Every row gives one point. Any point is a mix of the corners, with weights that add up to 1. It lies inside the corners' shape when no weight is negative. Say inside or outside, and name the corners with a negative weight.

Corners:
(1): [2.0 5.1 2.3]
(2): [ 1.6  3.9 -8.7]
(3): [-3.3 -2.1  0.6]
(4): [ 3.9 -4.0 14.4]
Points:
[-0.3  0.0  1.2] -> inside
[2.1 1.8 5.2] -> inside
[ 1.5  3.5 -7.0] -> inside
[ 2.6  3.8 -4.9] -> outside (3)
[ 3.9  5.7 -1.3] -> outside (3)
[1.8 3.5 1.3] -> inside
[2.1 2.3 4.6] -> inside
[3.1 1.1 4.5] -> outside (3)
[2.5 0.0 7.5] -> inside

Corners:
(1): [-1.7  0.9 -5.9 -4.4  6.9 -1.2  1.2  0.1]
(2): [ -7.5  -1.5 -11.8   4.6 -12.0  -1.7  -9.1  -0.7]
(3): [  4.5  -1.8  -1.1  -3.0  -0.1   2.2 -10.4  -2.3]
(4): [ -9.5   8.6  -4.1 -12.3   0.3   2.9  -4.2   5.1]
(5): [ 1.0 -1.0 -5.2  3.4 -5.5  6.8 -4.7 -4.6]
(6): [-2.8 -4.2 -1.4 -0.9 -1.9 -3.6 -3.0 -2.9]
(7): [  8.6  -3.5  -3.0 -15.5   4.5  -5.7   4.9  -2.5]
(8): [ 4.2  2.2  0.7 -2.6  2.3 -4.4  1.9  0.5]
(9): [ 3.5 -2.6  6.9 -0.8 10.0  8.0  3.5  9.5]
Points:
[-3.2 -0.8 -4.9 -3.5 -0.9 -2.6 -1.0  2.1] -> outside (3, 5)
[ 1.0 -0.5 -3.5 -2.4  0.8  1.6 -3.9 -1.4] -> inside
[ 0.4 -2.4 -6.4  0.4 -5.5 -0.8 -5.8 -4.4] -> outside (4, 9)
[-3.2  0.6 -1.5 -5.4 -0.3 -1.4 -3.5  1.9] -> outside (1, 5)
[-3.0 -0.2 -6.4 -1.8 -4.8 -1.5 -5.5 -2.1] -> outside (9)
[ 1.3 -0.5 -3.9 -1.3 -1.9  2.1 -2.4 -2.1] -> inside
[ 0.7 -0.5 -1.1 -4.0  3.6  1.2  1.1  0.3] -> outside (2, 3)
[ 1.9 -2.1 -3.0 -2.1  0.4  0.3 -2.3 -0.8] -> outside (4)
[-0.6  0.4 -2.2 -4.5  1.8  0.1 -1.0  0.8] -> inside

Corners:
(1): [ 0.1  1.0 -4.5 -0.9 -5.9  6.9 -0.2 -8.4  4.2  8.2 -0.3  5.8]
(2): [-4.9 -4.3  1.4  1.6 15.6  2.0 -6.7 -4.6 -6.7  4.9 -5.7 -6.0]
(3): [-3.5 -2.6  3.2  5.3  9.6 -3.0 -2.3  2.1 11.7  0.4 -7.5  6.6]
(4): [-0.3  0.8  0.0  8.6 -0.3  3.2  4.8 -9.4  2.6  4.3 -6.7 -2.5]
(5): [-0.8 -3.9 -0.5  2.8  0.7 -2.8 -3.4  1.7 -1.8  1.3  3.0 -9.9]
(6): [-4.4 -6.1  4.3  3.3  3.1 -7.4 -1.1 11.2 -0.3 -9.8  9.2  4.0]
(7): [ 0.5  4.6  2.1 -3.3 -9.6 -0.7 -2.8  2.5  1.2  1.5  0.3 -2.3]
(8): [ 3.1 -6.7 -1.0  2.9 -6.3 -5.2  3.7  5.9  0.2  1.8  7.7  1.0]
(9): [-1.6  0.7 -2.1  5.2 -8.8  4.4  2.3  4.7  0.5 -2.7  1.0  8.7]
(10): [-7.7 -1.9 -2.1 -0.5  0.0  6.8  6.7 -1.4  2.4 -4.3 -6.4  7.2]
(11): [ 1.2 -7.3  4.0  4.2 -4.6 -9.2 -2.6  3.1  1.4 -7.8  1.5 -5.7]
(12): [-8.5 -3.5  7.1  4.8 -0.4  5.1 -1.3  4.5 -2.4 -4.9 -0.6  3.0]
(13): [ 4.2 -0.3  5.8  4.2 -5.9  1.3  1.3 12.1  8.9 -5.2 11.3 11.2]
Points:
[-2.1 -2.3  2.9  3.2 -0.5  0.0 -0.7  3.5  2.5 -2.9  1.6  2.7] -> outside (8)
[-0.2 -0.8  0.8  2.4 -2.2  0.2 -0.9  1.1  3.6 -1.0  0.7  2.7] -> outside (8, 12)
[-3.3 -1.8 -0.1  1.7 -1.3  2.6  1.5  0.5  1.6 -1.0 -1.1  3.9] -> inside
[ 1.2 -1.9  0.6  3.9 -6.9 -2.5  3.0  2.9  1.5 -2.5  2.7 -1.5] -> outside (1, 2, 3, 12)
[-3.2 -3.3  1.8  2.7  3.3 -0.7 -1.3  2.7  0.5 -1.9  0.9  2.0] -> inside
[-3.1 -3.0  1.7  3.2  2.4  0.2 -0.4  3.1 -0.2 -1.3  0.4  0.2] -> outside (1, 11)
[ 0.6 -2.1  1.8  3.8  1.9 -1.7 -2.2  1.8  2.6  1.0  1.2  0.6] -> outside (10, 12)
[-3.9 -1.6  3.3  3.2 -1.9  2.3 -0.6  1.8  0.1 -1.5 -0.4  1.4] -> inside
